Each row is a point. Each copy is the shape, with its points in the same order, turned, moved and blurred by noise. Say if it was mirrored as well.
In the rows, 128 means zero.

Shape (9 x 3)
[[167 166 173]
 [151 121  80]
 [159 108 170]
 [135  96  90]
 [116 142 105]
 [125 122 120]
 [185 117 188]
 [167 130 142]
 [107 161 141]]
Copy 1 (9 x 3)
[[180 169 126]
 [132  80  87]
 [166 122 161]
 [117  75 111]
 [109 125 100]
 [120 112 124]
 [196 136 161]
 [165 119 123]
 [110 160 115]]
Copy 1 is: only turned
Copy 2 (9 x 3)
[[189 143 125]
 [ 89 166 153]
 [157 107 161]
 [ 79 136 157]
 [100 146 112]
 [107 129 131]
 [187 112 170]
 [148 140 153]
 [131 128  88]]
Copy 2 is: mirrored
Copy 3 (9 x 3)
[[143 192 147]
 [156  92 107]
 [106 169  95]
 [128  92 101]
 [127 101 150]
 [114 115 126]
 [127 199  92]
 [142 154 108]
 [113 138 168]]
Copy 3 is: mirrored
Copy 4 (9 x 3)
[[184 166 157]
 [128 129  76]
 [164 113 162]
 [129 109  83]
 [116 149 118]
 [128 122 126]
 [198 120 169]
 [169 127 119]
 [111 174 148]]
Copy 4 is: only turned

Shape (7 x 4)
[[159 147 108 123]
 [103  90  98 148]
 [125  95  93  97]
 [127 105 178 144]
 [162 171 102 168]
 [100 159 122 175]
 [127  95 151 105]]
Copy 1 (7 x 4)
[[129 145 109 109]
 [102  86 102 163]
 [150  82  96 123]
 [ 87  94 170 110]
 [104 175 103 128]
 [106 143 138 177]
 [131  75 152 115]]
Copy 1 is: mirrored
Copy 2 (7 x 4)
[[126 143  94 121]
 [128  72  80 155]
 [119  77  82 100]
 [146  86 161 150]
 [139 170  83 171]
 [106 124 105 196]
 [138  78 138 114]]
Copy 2 is: only turned
Copy 3 (7 x 4)
[[158 117 115  99]
 [127 120 117 173]
 [180 129 132 160]
 [ 97 106 175 128]
 [132 114  82  79]
 [ 86 148  99 113]
 [143 114 178 148]]
Copy 3 is: mirrored
Copy 4 (7 x 4)
[[139 157 108 137]
 [ 86 100  93 117]
 [ 78 130 102 161]
 [131  87 160 115]
 [170 162  88  97]
 [123 136 120  62]
 [104 110 153 150]]
Copy 4 is: mirrored

Shape (7 x 4)
[[ 84 124 143  88]
 [153 116 141  75]
 [194 169  85 152]
 [ 95 125 104 153]
 [132 136 113 131]
 [136 151 145 124]
 [172 137 119 161]]
Copy 1 (7 x 4)
[[122 114 130  69]
 [156  73 164 104]
 [211 160 181 160]
 [148 158 105 110]
 [159 138 140 120]
 [137 136 166 119]
 [170 142 153 168]]
Copy 1 is: only turned
Copy 2 (7 x 4)
[[124  97 144  85]
 [160 110  93  99]
 [150 206 103 165]
 [ 98 129 154 148]
 [124 142 130 137]
 [160 136 141 125]
 [152 154 117 176]]
Copy 2 is: only turned

Shape (9 x 6)
[[133 111 168 205  95 162]
 [ 93 157 127 119 144 139]
 [127  95 142 167  97 171]
 [175 123  76 120 138 118]
 [ 95 145 156 173 174 153]
 [102  92 165 162 139 174]
 [144 131  98 105 131 144]
 [112 127 108  94 152  92]
 [131 137 155  97 151 131]]
Copy 1 (9 x 6)
[[198 172 143 197  99  85]
 [112 152 152 137 130 159]
 [196 138 135 173 100 126]
 [154 153  75  82 122 134]
 [133 186 150 179 165 131]
 [187 140 151 188 144 131]
 [153 146 116 101 115 159]
 [ 95 113 108 113 143 150]
 [133 126 158 114 149 133]]
Copy 1 is: only turned
Copy 2 (9 x 6)
[[ 90  77 174 149  79 149]
 [126 169 109 133 110 135]
 [110  83 143 125  97 165]
 [163 114 123 149 185 148]
 [ 85 167 169 141 103 147]
 [ 93 119 165  95  90 165]
 [163 130 113 134 144 155]
 [134 154  98 115 170 109]
 [155 154 140 109 119 116]]
Copy 2 is: only turned
Copy 3 (9 x 6)
[[166 142  89 197 163 167]
 [ 81 145 124 107 166 135]
 [167 144  80 148 170 144]
 [138 137 107  86  74 138]
 [ 84 117 105 160 172 151]
 [144 107  83 153 198 142]
 [132 139 107  83 120 142]
 [101 124 139  90 122  84]
 [118 118 148 103 152 138]]
Copy 3 is: mirrored
Copy 4 (9 x 6)
[[167  80  99 143  64 162]
 [104 144 146 153 130 141]
 [162  97 104 118 101 180]
 [158 180 130  75 127 111]
 [146 132 133 202 116 148]
 [166  92 126 164 121 179]
 [135 167 143  96 134 146]
 [119 145 157 116 169 101]
 [138 138 186 129 136 137]]
Copy 4 is: only turned

Shape (12 x 8)
[[127  92  74 150 162 136 165 162]
 [ 79 102 199 175 120  87 150 165]
 [151 126 186 115 153 119 175 166]
 [ 80 114 135 145 151 122 114 116]
 [ 96  95 131 104 158 126 161 103]
 [101 124 130 146 152 164 164 176]
 [ 94 126 140 187 154 154 169 129]
 [146  68 137 120 131 127 128 133]
 [ 86 110 137  51 151 109  73 115]
 [146 115 152  61  92 135 145 129]
 [130 143 131 143 126 137  99 119]
 [136 160  96 111 119 140 180 161]]
Copy 1 (12 x 8)
[[144  90 103 102 141 187 173 154]
 [ 84  40 126 150  83 125 138  77]
 [ 69  81 135 146 142 123 114 157]
 [140 113 104 142 112 157 127  81]
 [107 131  67 132 129 146 135 118]
 [105 100 137 146 111 188 159 144]
 [133  86 108 187 109 171 164 128]
 [131  94  94  99 105 134 105 148]
 [116 173 111  88 128 140  77  69]
 [ 92 154 124 103 101  93 110 158]
 [165 123 143 144 115 130 118 119]
 [116 137 153 123 141 135 185 164]]
Copy 1 is: mirrored
Copy 2 (12 x 8)
[[106 107 112  80 120 114 162 130]
 [ 52 140 156 142 214 123 104  94]
 [105 199 139 119 176 127 121 155]
 [106 126 135 138 136 140 114  66]
 [133 148 155  85 130 133  99  89]
 [ 62 155 129 103 122 135 149 123]
 [ 79 143 155 109 148 156 172  86]
 [130 115 125 111 154 154  93 142]
 [143 148 115 149  97 124  33  82]
 [132 161 174 130 119 143  65 170]
 [123 132 141 171 121 156 131 114]
 [106 154 167 123  95  99 153 162]]
Copy 2 is: only turned
Copy 3 (12 x 8)
[[120  80 119 139 190 127 119 137]
 [125 134 180  69 151  91 184  72]
 [191 135 168  91 158 152 150 118]
 [ 90 112 146 119 116 140 143  90]
 [126 115 101 111 139 171 141  86]
 [112 124 146 103 169 137 147 157]
 [ 98  96 149 116 155 142 194 134]
 [156  81 124  93 124 126 111 102]
 [115 154 125 113  79 164  69  67]
 [194 145  97  98  95 136 119 122]
 [127 108 156 140  86 127 138 128]
 [161 148 114 158 157 127 141 161]]
Copy 3 is: only turned

Shape (13 x 8)
[[ 99 158 164 104 152 157 101 137]
 [ 72 120 134 132  94  83 137 129]
 [ 69  96 122 156  80  96 129 118]
 [149 152  97 101 102 109 129 175]
 [143  89 107 110 121 189 103 144]
 [123  77  74 125 104 142 169 162]
 [102 131 150 129 125 157 137 114]
 [137 150 150 120  77 148 110 173]
 [120 125 137 136 110 119  99 117]
 [145 147 165 148 138 164 107 123]
 [159 149  99  74  80 122 153 164]
 [ 74 166 134 154 128 163 101 109]
 [162 156 123 109  83  87 131 213]]
Copy 1 (13 x 8)
[[111 147 145 162  86 154 170 130]
 [143 133 101 102 107  76 129 131]
 [138 118  65 101 120  78 136 119]
 [153 130 132 141 117 140  72 166]
 [141  98  86 157 148 196 148 145]
 [188 125  78 130 178 138 122 167]
 [147 153 100 139  99 146 166 115]
 [150 108 103 160  68 149 112 162]
 [128 116 104 134  99 133 123 105]
 [136 138 109 185  86 166 139  99]
 [183 133 131 115 111 165  81 172]
 [ 85 167  84 149  87 139 157 118]
 [175 107 139 160  96 120  54 177]]
Copy 1 is: only turned
Copy 2 (13 x 8)
[[137 158 132 155 144 133 168 167]
 [ 76 137 131 125  96  92  99 164]
 [ 76 117 104 139 106  90  72 162]
 [131  94 102  70  98 127 144 163]
 [129  88  50 146 153 138 148 150]
 [ 91  34  83 124 114 141 120 161]
 [108 136 113 165 118 147 136 146]
 [148 131  76 127  83 123 151 181]
 [113 140 100 132 124 101 112 136]
 [165 153  99 156 123 139 144 121]
 [108 102  84  74  76 151 160 157]
 [133 163 127 160 149 157 100 170]
 [155  92 107  60  58  95 155 170]]
Copy 2 is: mirrored
Copy 3 (13 x 8)
[[ 78 165 124 131 167 136 129 158]
 [121 148 130 159  76 111 146 106]
 [127 150 124 161  82 143 147  72]
 [153 153 113  87 104  95 138 148]
 [124 121 111  79 131 188 128 154]
 [163 107 104 101  87 158 193 132]
 [105 137 134 145 149 150 151 127]
 [132 185 159  81 137 137 145 139]
 [126 148 126 133 128 146 108 122]
 [133 149 143 138 183 149 121 142]
 [151 134 134  47 115  88 158 133]
 [ 89 177  93 152 173 147 134 107]
 [179 184 144  80  98  82 149 166]]
Copy 3 is: only turned
Copy 4 (13 x 8)
[[139 146 141 156 146 147  77 125]
 [ 75 118 108 141 100 102 137 122]
 [ 78 100  99 152  82 115 160 135]
 [115 162 136 100 154  94 151 179]
 [168 138 162 139 116 171 164 173]
 [118 124 156 133 134 132 220 154]
 [116 129 128 146 122 163 124 118]
 [ 92 147 134 124 141 148 111 192]
 [126 123 115 119 107 130 122 143]
 [147 122 119 112 141 179  91 136]
 [ 94 193 145  94 148 116 169 170]
 [132 123  80 176 139 161 106 125]
 [ 80 149 145  84 176  81 134 205]]
Copy 4 is: mirrored

Shape (14 x 9)
[[124 116 138 155 118 127 166 115 152]
 [140 146 140 176 101 140 159 152 146]
 [131 148 162  95 140  74  83 171 113]
 [129 111 146 107 119  72  99 111  96]
 [ 64  96 140 145 155  82 149 151 143]
 [150  70 137 179 111  79 116 167 169]
 [136  72 121 138 153 125  80 181 101]
 [106 124  98 115 126 152 132 151 162]
 [ 86 158 174 138  98 149 117 113 108]
 [ 62 115 127 158 104 126 176 165 112]
 [140  99 171 163 125 158 148 119 110]
 [109 140 191 126 121  93 138 184 132]
 [145 145 127 128 156 129  91 117 134]
 [118 127 116  93  89  95 153 116 173]]
Copy 1 (14 x 9)
[[126 124 107 158 134 174 140 133 102]
 [136 164  93 156 125 154 118 141  80]
 [124 148 165 152  95  98  78 140 172]
 [113  99 145 144  71 140  99 126 164]
 [ 97 137 182 189 122 147 161 119 121]
 [187 162 166 157  91 187 133 127 117]
 [171 127 175 120  74  93 147 133 118]
 [118 149 135 102 153 131 145 116 110]
 [ 97 109  96 164 119 110  86  88  96]
 [ 76 146 150 162 110 141 146 122  56]
 [154  88 105 163 111 132 128 141  74]
 [118 152 167 187 124 124  78 147 110]
 [149 127 103 131 121 107 131 124 163]
 [ 90 133 135 118 146 197 110 126 141]]
Copy 1 is: mirrored
Copy 2 (14 x 9)
[[102  93 117 109  92 129  92 144 135]
 [ 94  87 116 137  96 145 140 161 108]
 [134 134 189 137 181 142 135 125 137]
 [156 159 183 103 129 133 111 120 140]
 [ 84 101 139 116 119 115 110  77 188]
 [ 85 153 147 103  92 112 149 178 190]
 [ 77 184 140 128 160  85 125 133 128]
 [122  99  76 139 141 120 133 130 140]
 [122 127 130 130 114 198 104 104  99]
 [ 66  97 111 129  89 133 153  69 137]
 [ 75 124 125  95  99 143  82 143 100]
 [ 81  92 172 113 151 175 147 124 154]
 [136 126 137 156 145 125  83 153 128]
 [172  87 104  97 125 132 140 130 164]]
Copy 2 is: only turned
Copy 3 (14 x 9)
[[130  97 135  94 142 146 165 113 132]
 [119 127 127  85 109 153 168 113 165]
 [119 163 147  88 140 122  73 190 127]
 [122 117 154 125 161 140 111 200 107]
 [ 96 126 146  51 184 120 151 136  79]
 [ 85  88  67  67 144 157 125 160 125]
 [115 170  85  99 161 186 118 178  90]
 [119 139 139  97 122 169 123  91  95]
 [128 142 204  99 149 176 154 145 151]
 [102 143 161  62 125 152 200 137  89]
 [164 118 126  91 156 185 178 148 146]
 [128 140 155  38 131 124 121 170 138]
 [129 150 133 136 166 151 104 127 140]
 [117  72 161 108 106 132 110 116  94]]
Copy 3 is: only turned
Copy 4 (14 x 9)
[[106 121 151 135  99 120 112 126 169]
 [107 157 179 128 120 109 130 144 153]
 [173 106 150 180 161 118  91 180  90]
 [146  76 132 177 115 145 124 171 101]
 [ 91  66 154 171 134  97  73 101 134]
 [ 97  97 198 189 155 160 103 156 187]
 [116  76 130 159 211 150 126 170 141]
 [112 144  97 166 146 103 108 122 173]
 [155 124 147 138 118  93 165 111 104]
 [ 72 101 149 145 124  56 130 118 141]
 [137 101 163  99 127 129 148 135 162]
 [153 106 190 160 148  72  95 153 122]
 [149 141 122 144 149 163 118 134 115]
 [131 130 114 197  75 105 102 150 166]]
Copy 4 is: mirrored
